Rows are points. Each copy is the shape, with its points in the same order, turned, moved and blurred by noise. Is it also mirrored, or only turned?

Shape (6 x 2):
[[-32.4  21.3]
 [ -3.7  -2.5]
 [-12.3  -7.3]
 [ 24.1  -8.6]
 [ 28.0  -0.1]
 [  2.7  44.6]]
Copy 1 (6 x 2):
[[-25.4  29.2]
 [ -2.1 -11.8]
 [-15.9  -4.9]
 [  9.3 -17.5]
 [ 20.1  -9.5]
 [ 12.5  42.3]]
Copy 1 is: only turned
Copy 2 (6 x 2):
[[ -8.3  44.2]
 [  0.3  10.1]
 [ 12.7  16.3]
 [ -8.8 -13.9]
 [-15.4 -21.1]
 [-41.7  28.7]]
Copy 2 is: mirrored
Copy 3 (6 x 2):
[[-30.1   9.5]
 [  3.0  -6.5]
 [ -3.9 -13.9]
 [ 31.1  -3.8]
 [ 33.3   5.7]
 [ -1.7  42.4]]
Copy 3 is: only turned
Copy 4 (6 x 2):
[[-41.5   0.2]
 [ -6.0 -11.7]
 [-15.0 -20.5]
 [ 23.6  -9.2]
 [ 21.8   3.1]
 [-20.7  34.5]]
Copy 4 is: only turned

Shape (10 x 4):
[[  2.5  -7.6 -16.9 -16.4]
 [  4.4 -28.6  23.0  16.0]
 [-62.8   2.4  -2.7 -12.0]
 [-20.9   4.6  12.9   7.0]
 [ 21.2  33.8  17.4  19.6]
 [ 14.9  -1.8  -5.1   7.4]
 [ -8.5 -26.7  12.9 -23.3]
 [ 22.4  14.7 -27.6  -3.8]
 [-44.2 -20.8  10.9   5.5]
 [-16.1 -19.5  19.8 -30.0]]
Copy 1 (10 x 4):
[[ 10.1 -10.7 -16.8 -11.2]
 [-10.7 -19.0  18.6  26.4]
 [-52.6  12.4 -24.3 -21.8]
 [-22.5  13.3   4.3   2.3]
 [ 19.1  36.8  25.4  12.5]
 [ 14.5   1.3  -1.1  11.9]
 [-13.8 -28.5   6.0 -14.0]
 [ 35.6  11.6 -17.4  -1.8]
 [-46.5  -6.4  -8.8   4.6]
 [-19.8 -21.9  10.8 -23.2]]
Copy 1 is: only turned
Copy 2 (10 x 4):
[[ 10.5   8.2  -2.8  -8.0]
 [  2.1 -25.4  34.3  12.4]
 [ -2.4  40.9  46.5 -35.0]
 [-14.6  17.4  33.5  -2.3]
 [-37.9   9.4   2.1  33.1]
 [  4.3   3.4   4.5  17.3]
 [  5.8 -12.2  20.3 -24.3]
 [  4.6  20.7 -21.7  12.5]
 [  8.7  12.9  52.6 -14.8]
 [ -6.3 -10.4  23.3 -35.3]]
Copy 2 is: mirrored

Shape (11 x 6):
[[-34.2  19.8  28.4  -3.4   7.2  18.9]
 [-38.6 -12.4 -18.4   0.4  15.0   6.8]
 [ 31.8 -16.8  28.0  30.7   3.5   7.1]
 [ -5.3 -27.6  37.8  -1.1 -15.8  10.3]
 [ 26.2 -22.9 -21.8  38.3  21.8 -13.8]
 [-19.9 -11.9  -9.8  -1.9 -11.1   2.0]
 [ 16.4  -3.5   8.0 -32.0  25.4   2.3]
 [ -6.5 -19.0  10.0   2.6  31.6  13.5]
 [  0.9  13.4  20.4   2.4 -26.8 -28.6]
 [-21.1  -4.6   8.8 -32.0 -13.6 -27.7]
 [-14.7 -26.7 -20.0   9.0  13.9  33.6]]
Copy 1 (11 x 6):
[[-19.0  17.7  27.7 -19.0  24.4  25.4]
 [-18.9  -8.8  -4.3  21.6  29.5  40.5]
 [-13.4 -23.3   3.4 -15.7 -36.5  -0.4]
 [-18.9 -30.4  42.3  -4.5  -4.8   1.7]
 [-14.3 -32.0 -34.9  12.3 -28.0   9.8]
 [-11.4  -6.3  12.7  31.5  16.9  16.1]
 [ 20.8 -20.7  -3.5 -16.0  23.9  -1.6]
 [-12.5 -29.0  -1.1 -16.6  11.6  28.0]
 [-21.3   3.9  24.0  17.9  -1.1 -35.2]
 [-13.0 -16.7  24.7  24.8  43.0 -21.3]
 [ -2.7 -22.6  -0.9  11.2   1.5  53.3]]
Copy 1 is: mirrored
Copy 2 (11 x 6):
[[-30.2  20.9  14.5   2.0 -33.5   6.9]
 [-48.6 -15.0   4.3   3.1   1.3 -12.2]
 [ 31.9  -6.3  41.3  25.6  -5.0 -19.5]
 [ -4.1   7.6  53.2   7.1   4.9  11.6]
 [ 14.6 -31.8  11.4  24.1  16.8 -50.0]
 [-27.6   3.2  10.6   7.9  16.9  -6.0]
 [ 14.1 -20.8   7.4 -28.0 -10.6   2.5]
 [-11.6 -26.9  23.4   5.4 -19.6 -10.8]
 [  4.6  41.4  23.7  -8.4  14.6 -22.2]
 [-24.2  20.1  19.7 -37.7  17.9  -5.6]
 [-25.3 -35.4   6.2  27.1   1.7   0.3]]
Copy 2 is: mirrored
Copy 3 (11 x 6):
[[-41.5  23.9  -0.7  13.7 -30.4  11.0]
 [  5.3   2.6 -22.2  31.4 -34.3   9.3]
 [-13.9  -6.8  16.5  17.3  41.6  14.0]
 [-31.0 -30.6  12.9   3.2  -4.5  19.7]
 [ 30.1  -1.3  -8.3  37.1  35.9  -3.3]
 [ -1.9  -9.1 -20.0   6.1 -20.7  15.1]
 [ 14.4  12.9  33.0  -4.9 -15.7   1.4]
 [  0.9   2.4  18.6  35.3 -15.3   9.8]
 [-25.5  -6.0 -16.0 -22.2   6.5 -18.5]
 [ -5.5 -17.2  -6.1 -20.3 -36.1 -17.3]
 [ 17.6  -1.1 -11.0  39.3 -14.2  39.2]]
Copy 3 is: mirrored
